Each row is a point. Any point is a mix of the corners, with weights that add up to 1. It lies inside the corners' shape when no weight is negative. Say inside or outside, and name the corners with a negative weight.
In the rows, zero is written as 128.

Corners:
(1): [108 126 168]
(2): [164 203 120]
(3): [166  56  93]
(4): [100  78  83]
Points:
[157 186 118] => inside
[116 120 152] => inside
[121 149 137] => outside (3)
[160 170 116] => inside
[121 115  97] => inside
[132 187 129] => outside (3)

Corners:
(1): [143 130  78  87  74  70 132 169  62]
(2): [121 169 159 148  76 143  97 123  93]
(3): [191 113  72 176  93 158 149 103 116]
(4): [103  51 161  69  72 114 141 115 193]
(5): [ 57  25  85 122 246 143 119 192  83]
(6): [ 85 135 137 100 121  77  88  70 169]
(7): [129 129 182 184 134 112  87 124 144]
(8): [116 135 185 166 168  99 178  65 109]
(9): [158  95  81 127 188 206 149 158 165]
(10): [187 120 110  95 115  71 135  99  29]
Points:
[144  95  99 133 139 125 134 126  92] => inside
[134 120 138 126 100 106 128 118 125] => outside (5)
[137 103 114 108 133 115 134 121  94] => outside (7)
[113 122  82 149 154 146  87 159 130] => outside (4, 8, 10)
[113  77 139 101 118 114 137 121 139] => inside
[140  85 105 111 137 126 128 149  98] => outside (6, 8)
[129  94 107 140 138 134 130 125 141] => outside (2, 10)
[148 135 135 139 110 119 132 113 117] => outside (5)

Corners:
(1): [ 92 160 226 156 118 138 156  96 123 203 121  85  50 104 105 156 112 162]
(2): [143  54  92  99  78 178 128 125 126 160 118 126 180 114 142 163  99  82]
(3): [101  56  77  60 116 111 120  99 151  97 157 131 100 128 125 117 111 183]
(4): [137 161 167  92 128 138 113  93 166 212  96  99  93 106 125 108 122 172]
(5): [107 152  55 121 139 139 163 232  51  64 172  94 192 198 122 150 130  44]
(6): [160 174  84 199 161 105 198 188  70  84  96  47 230 180 125 145 124  55]
(7): [157 144 217 124 150  93 147 129 124 214 147  91  15 116 142 108 105 138]
(8): [119 120 163 156 107 136 105  46 183 160  95 111  81 172 110 135 134 147]
(9): [ 90 182 185 138 135  90 119  47  67 194 146  81  59 131 135 131 133 118]
(10): [134 148 218 114  83  93 127  60 128 157 126 142 108  77 134 137 153 148]
(11): [ 95 175  88 151 132 149 154 190 119  57 134  61 215 124 166 107 147  11]
(12): [118 119  73 115 132 152 131 107 140 111 159 146 105 114 152 117  79  90]
(13): [133  74 159 112 154 216 125  88 138 117 177 156  95 161 129 202 120 140]
(14): [141 211  30 178 145 118 120 182 108  51 158  82 228 135 199 176 127  30]
(15): [133  52  73 133 129 173 127 140 122 121 125 159  90 140 182 133 143 141]
(16): [153  90 126 154  75 200 109 135 127  98 166 135  95  97 123 101 151 178]
(17): [ 75 109 214 169 141  92 110  84 144 203 184 161 127 130 108 110 104 165]
(18): [189  56 149 124 125 154  49 107 101 123  96 178 101 117 136 136  79 116]
(19): [111 131 162 120 120 107 157 122 109 155 144 107  69  75  55 166 153  96]
Points:
[125 127 146 134 117 137 123 112 123 143 141 118 111 124 127 128 128 132] => inside
[125 116 174 125 122 132 136 121 109 153 140 114 105 111 101 136 125 126] => outside (8, 12, 14, 15)
[128 104 130 109 130 140 135 122 143 124 136 125 137 139 117 131 105  94] => outside (1, 9, 14, 15, 16)
[116 115 142 139 121 139 120 112 126 139 142 125 135 115 133 134 127 131] => outside (5, 7, 8, 12)
[111 131 130 120 122 142 128  94 146 154 128 108  92 143 157 136 125 120] => outside (6, 16, 17, 18, 19)
[112 151 121 132 130 132 141 127 113 134 143  97 137 125 139 134 132 112] => outside (7, 8, 18)
[133 121 144 139 121 140 130 123 119 143 138 114 110 123 130 130 123 127] => inside
[119 122 133 126 129 145 125 107 128 128 142 125 116 129 131 142 128 129] => outside (2, 7)

Corners:
(1): [166  86 187 130 163 136 143 125  82  48 202  71  94 113 137 103 116 178
 110 113]
(2): [163 123 184 103 105  78 188  88 112  49 236  67  69 139  70 166  69  66
 162  29]
(3): [113 116 147 102 102 178 162 146 109 168  73 166 206 149 137  68 113 122
 144 150]
(4): [129 173 195 182  75 122 162  92 164 115 156 124 224 116 100 112 147 142
 197 148]
(5): [116 127 192 186  66  91 109 116 111 186  64 147 100 141 162 142  99  75
 155  83]
(6): [ 98  67 135 164 171 157 120 146 163 140 118 158 105 104 143 163 101 100
 110 113]
(7): [136 157 133  98 172 125  30  82 171 178 108 103 130 189  61  64 187 161
 139 191]
(8): [162  41  99  68  99 158 122 161 174 172 182 125 161  69 181 138 169  88
 165 104]
(9): [126 166 125 105 168  76 172 123 143  67  94 180 201 184 125 107 133 191
 152 157]
(10): [158 152 169 109 137 175 137 178 150  93  61 115 180 110 132  91 136 160
 149 167]
(11): [ 72 102 160  93  96 117 171 117 117 117  85 134  84  74  94 184 165 130
  85 108]
(12): [130 124 166 106 118 137 152 142  71 138 135 170  95  97 105 170 126 129
 108 169]
(13): [173 138  69 110  89 111 134 119 162 112 188  86  92 195 121 140 126 133
 116 142]
(14): [185  96 129 131 146 181 172 109 110  93 133 120 188 110 143 167 162 129
 117  57]
(15): [ 90 149 161 166 110  68 162 178 127 190 181  90 193  93 117 169 109  72
 166 129]
(16): [137  79  69 145 136 164 165 214  95 141 105 158 101  92 135 172 112 156
 161 134]
(17): [138 112  80 155  67 141  81 147  95  57 146 152 211 199 103 139 183 172
 199 193]
(18): [123 167 107 164 154 132  90 158 143 160  91 168 174  98 130  73 149  55
 171 163]
(19): [ 92 114 117  71 137 144 131 174 184 167 108 181 116 124 115 137 183  87
  67  75]
(20): [187 154 197 194 125  70 179 123 163 101  92  92 165 152  89  79  90 156
  98 100]
(21): [144 170  65 119 116 108 100 176  43  73 177 168  94 125 103 113  78 179
  68  85]
Points:
[127 143 134 126 133 126 127 142 118 109 135 125 138 134  99 117 126 148
 156 163] => outside (5, 8, 14, 19, 20)
[134 121 144 136 108 128 139 140 136 135 132 132 151 116 129 132 132 120
 151 123] => inside
[128 133 157 144 112 117 140 131 133 132 137 122 155 121 117 129 131 124
 148 127] => inside
[128 130 153 136 126 121 123 137 115 145 140 149 170 134 121 119 132 140
 114 123] => outside (2, 10, 11, 13, 16, 18)
[128 128 145 130 118 115 147 136 127 122 143 122 137 119 110 139 126 112
 144 116] => inside
[127 107 151 137 144 138 157 158 135 122 146 129 127  60 123 147 125  97
 118  97] => outside (3, 5, 7, 9, 13, 17)
[130 135 150 124 125 120 138 134 137 133 129 131 143 118 120 120 129 109
 128 114] => outside (16, 17)

Corners:
(1): [138 122 105 133 178 115  91 102 109  22 124 128 145  53  83  67  93 129
 188 129]
(2): [134 156 185 111 162 159 126 117 125 125 130 170 109 183 138 153 210  96
  24 143]
(3): [139 152 108  92 104  71 100  45 142 208 163 111  79 108 129  94 191 175
  95  77]
(4): [167 114  99  38 127  72 149 137 110  46  61  82  99 170 211 158  95 115
  59 160]
(5): [137 134 138 130 192 137  71 126  64  45 193 121 122 131  65 117 101 175
 138 130]
(6): [129 132 112 113 132  67 148 226  75 150  58 127 126 108 161 102  89 187
 185  87]
(7): [158 139  57 173  41 158 120 112  93 118 205 128 141 102  86 110 174 157
 103 117]
(8): [160 164 137  64 170 124  66  89 171 124 124  88  84 160 203 137 134 105
 138 157]
(9): [187 109 146 141 170 117  80  56  94  98 161 118 146 106  64 182 139 140
 196 124]
(10): [124 100 156 102 198 113 124  82 135 119  56 120 169 171 154 134 157 150
 144 152]
(11): [130 107 131 151 109 103  96 123 152  29 115 152 130 146 160 138 162 148
 159 196]
(12): [117 176 113 164 132  84 128 116  87 179 248 100 141  87 135 120 217 134
  36  75]
(13): [132 167 142  55 108 159  94 156 129  65 160 147 114 170 129 148 204 138
  99 137]
(14): [120 184  97 171 102 144 199 147 125 125 154 138 125 193 103 194 168 124
 167 160]
(15): [ 43 133 125 110  90 144 165 182  77  92  98 159  55 215 169 156 121  83
  95 101]
(16): [ 78 154 100 170 137 132 107 196 153  77  79 131 135 135 115 118 142 104
 109 129]
(17): [188  83 148 100 183 112 131 121 134 101  80 106 113  83 141 184  69 190
 200 117]
(18): [123 121  88 108 172 128 168 190  69 128 107 104  94 152 105 119 148 144
 162 122]
(19): [118  82 171 168 191 108 140 121 159  92 151 125 129 169  97 155 110  70
 139 128]
(20): [157 124  93 142 177  94 136 112 123 134 110 144 154 133 157 136 177 168
 117  79]
(21): [ 97 105 114 104 193 116  95 140 153  86  98 152 139 121 161 139 129  82
  84 160]
Points:
[122 139  97  93 111 120 128 121 113  80 159 108 107 163 151 130 155 108
  81 151] => outside (2, 6, 9, 16, 17, 20)
[146 130 124 101 150 116 116 125 125  99 121 114 112 140 147 143 133 133
 128 134] => inside
[134 128 116 126 162 118 109 122 107  73 132 126 129 108 109 110 124 136
 148 126] => inside
[126 126 143 104 157 117 131 142 132 101  85 133 109 158 148 151 128 119
 144 142] => outside (5, 7, 12, 20)
[118 127 106 148 125 111 119 134 121  91 129 133 117 140 127 134 121 120
 139 128] => outside (2, 10, 12, 13, 17, 18)
[141 125 127 110 149 118 125 129 122 101 110 125 114 142 138 147 129 138
 140 131] => outside (12)

Corners:
(1): [101 110 134 172 204 171 177  87 142 142 154  96 136 168 144 132 186  95
  99 126]
(2): [117 119 161 115 183 138 161 103 129 107 168 143 137 146 161  95 191 103
  99 139]
(3): [138 135 127 132 100  77  71 180 148 150 152 161 141 174 182 215 183 144
 118 110]
(4): [196 159 146  84  34  76 110 187  77  54 102  72 168 106  75 120  48 178
 194 172]
(5): [104 116 138 149 210 185 179  36 172 179 186  80  75 117 109 141 181  38
  77 102]
(6): [141 119 112 125 103  91 138 168 174 122 150 132  94 138 162 156  83 119
 168 163]
(7): [101 118 118 122 191 112 179 118 119 124 176  85  94 148 117  91 157  84
  81 142]
(8): [ 94 139 100 139 161 204 190 111 148 142 164  94  85  86 144  74 173  89
  57 136]
(9): [190 112 116  91  91  86  70 132  99  73 124  92 184  91 122 106  38 182
 148 163]
(10): [143 126 143  98 111 122 125 186 162 149 146 177 116 151 144 176  88 157
 132 112]
(11): [153 124 127  63  15 123  65 192 116  76 126 110 213 146  88  94  71 192
 169 200]
(12): [ 82  97 119  90 143 168 173  90  77 133 177  72 135  63 148 107 148 112
 137 141]
(13): [149 113 157  97  50 139  67 173  48  69  98 110 226 132 132  89  28 127
 164 167]
(14): [165 146 108 121 121  89  76 140 102 106 157 166 108 170 128 122 104 134
 167  87]
(15): [107 114 116 115 199 130 182  77  90 166 144 151  86 113 121  77 141 117
  87 167]
(16): [155 140 147 111 117  93 135 191 183 160 120 127 174 198 199 108 163  98
 144  94]
(17): [108  74 123 159 165 121  80 151 153 166 163 179  94  92 140 127 132 121
 168  97]
(18): [133 114 143 166  74  96  97 160 142 139 177 161 137 128 153 151  90 154
 141  92]
(19): [152 117 147 106 108  80  68 144 143 115 128 131  88 158 135 143 119 181
 144 106]
(20): [ 86 134 113 149 144  90 119 154 166 126  94 186 125 140 152 144 141 133
 123  72]
(21): [ 83 163 136 121 172 153 130  95 142 136 179  69 116 114 115 104 147 103
 102 150]
Points:
[117 122 128 127 160 130 139 114 133 132 161 119 109 129 127 121 149 122
 108 125] => outside (6, 13, 16)
[143 120 139 116  93 138  92 139 107  88 145  81 173 114 132  91  94 140
 169 151] => outside (3, 5, 7, 10, 15, 20)
[116 115 125 113 135 131 133 123 114 129 157 113 127 115 141 121 134 124
 134 128] => inside
[125 118 127 124 132 122 120 135 127 126 149 129 122 124 134 127 122 128
 132 130] => outside (16)

Corners:
(1): [184 218 128 122 113  74  97 139 100 101 115 180 127  91 138 120  76 121
 147 149]
(2): [143 116 135 173  74 169  77 117 193  96 125 122 150 183 126 138  78 115
 155 133]
(3): [184 150  64 173 140 147 143 164 132 131 133 125 117  73  75 133  48 122
 160  92]
(4): [126 156  96 144 135 184 121 125  92 139  58 159 130 102 205  66  67 137
 114 163]
(5): [182 109  89 104 141 110 168 140 173 140 150 142 139  89 124 170  75 154
 108  72]
(6): [ 53 140 121 160 140 184 158 155  67 203  40 151 129  76 146  49  75 196
 172 117]
(7): [198 129 163 211 104 129 119 134 197  90 137 151 186 133 209 213 103 200
 164 144]
(8): [137 173 102 140 144  98 110 161 112 119 166 160  83  97 107 166 107 109
 110 117]
(9): [112 105 180 160  46 173 105 156 231  78 202  83 106  70 186 128 142 141
 144 148]
(10): [115 150  69 126 198 172 163 111  97 182  80 151  69 104 147 119 100 151
 189 126]
(11): [192 108 155 199 125 203 119  82 165 103 189 149 152 147 158 121  95 220
 139 147]
(12): [179 202 109 134  87 128 113  90 118 149 111 136 100 114 139 114 115  65
  70 146]
(13): [135  60 118 198  98 124  90  81 122 122 134 143 154 105 106  96 108 144
 161 197]
(14): [120 134 126 115 135 124 112 169  96 136 104  76  96  82  89  68  90 133
 112 134]
(15): [183 163  42 102 146 170 131 161 107 161 138 153 124  97  69 119 132 136
  87 112]
(16): [132 112 144 187  79  86 122 104 149  38 130 133 124 126 137 153 142 120
 159 117]
(17): [ 83 188  83 125 171 174 113 113  89 189  97 114 162 101 150  89 113 127
 152  96]
(18): [166 149 121 143 148 139  98 132 141 118  99 135  94  56  95 142 113 113
 102  94]
(19): [149  74 173 192 134 179 172  81 155  87 130 141 180 126 104  96 113 115
 127 179]
(20): [140 198  77 135 129  86 114 145 174 115 135 137  89  92 123 120  96 145
  88 134]
(21): [153 204  86  99 103 163 154 108 117 131 132 104 110  75 110 187  91 134
  82  86]
Points:
[125 167  87 115 156 101 140 162 118 146 113 130  92  64  97 110 107 110
 123  94] => outside (2, 4, 7, 11, 13, 21)
[138 125 121 169 122 131 117 140 148 107 129 146 139  99 128 127 104 135
 142 133] => outside (10, 11, 12, 14, 21)
[156 123 114 177 106 109 117 125 135 117 108 137 152 110  97 118  96 123
 145 130] => outside (4, 8, 9, 10, 11, 21)
[168 146 114 160 122 145 117 135 157 116 132 159 114 120 146 141  93 151
 143 122] => outside (13, 14, 17, 19, 21)
